Each row is a point. The last column is the point's height on a tilted bowl or saddle (a function of degree 2), plus a little noise. Along how many of its main directions does it bend up, bend down or stay straight?

Points (16 x 4):
[[ 0.22  0.09 -0.33 -0.11]
 [-0.34 -0.38 -0.26 -0.27]
 [ 0.32  0.04  0.01 -0.16]
 [-0.36  0.36  0.50 -0.39]
 [-0.08  0.51 -0.25 -0.23]
 [-0.73 -0.40 -0.58 -0.76]
 [ 0.10  0.23 -0.07 -0.07]
 [ 0.07 -0.12 -0.30 -0.07]
 [ 0.57 -0.11  0.21 -0.50]
 [ 0.23 -0.05  0.16 -0.17]
 [ 0.37 -0.36 -0.32 -0.34]
 [ 0.12 -0.26  0.04 -0.16]
 [ 0.41 -0.03 -0.46 -0.26]
 [-0.12 -0.14 -0.92 -0.45]
 [ 0.24 -0.07  0.10 -0.15]
 [ 0.21 -0.36  0.00 -0.24]]
Directions: 0 up, 3 down, 0 straight

Points (27 x 5):
[[-0.06 -0.41  0.24 -0.35 -0.13]
 [ 0.36  0.17 -0.20 -0.04  0.04]
 [-0.07 -0.15  0.08  0.57 -0.06]
 [-0.15  0.43  0.33 -0.35 -0.43]
 [-0.07  0.04 -0.26 -0.14 -0.20]
 [ 0.09  0.19  0.00 -0.13 -0.24]
 [ 0.79 -0.51 -0.02  0.48  0.82]
 [ 0.27 -0.51  0.47  0.11  0.00]
 [-0.23 -0.19  0.58 -0.39 -0.24]
 [ 0.86 -0.12 -0.01  0.22  0.84]
 [-0.29 -0.06 -0.29 -0.12 -0.20]
 [ 0.05  0.38  0.10  0.04 -0.36]
 [-0.18  0.75  0.08 -0.20 -0.48]
 [-0.36 -0.35 -0.37 -0.07 -0.05]
 [-0.01  0.49  0.34 -0.30 -0.43]
 [ 0.17  0.22  0.25 -0.18 -0.28]
 [-0.39 -0.68 -0.22  0.42  0.17]
 [ 0.38  0.37 -0.03  0.40 -0.12]
 [ 0.00 -0.08 -0.15  0.21 -0.12]
 [ 0.30  0.55  0.25  0.19 -0.35]
 [ 0.04 -0.05 -0.03 -0.22 -0.18]
 [-0.48 -0.40  0.29 -0.10  0.04]
 [-0.35 -0.12 -0.20 -0.56 -0.25]
 [-0.10 -0.44 -0.25 -0.35 -0.05]
 [ 0.13  0.19 -0.27 -0.51 -0.14]
 [ 0.46  0.18 -0.22  0.04  0.20]
 [ 0.41  0.39  0.72 -0.21 -0.32]]
Directions: 1 up, 0 down, 3 straight
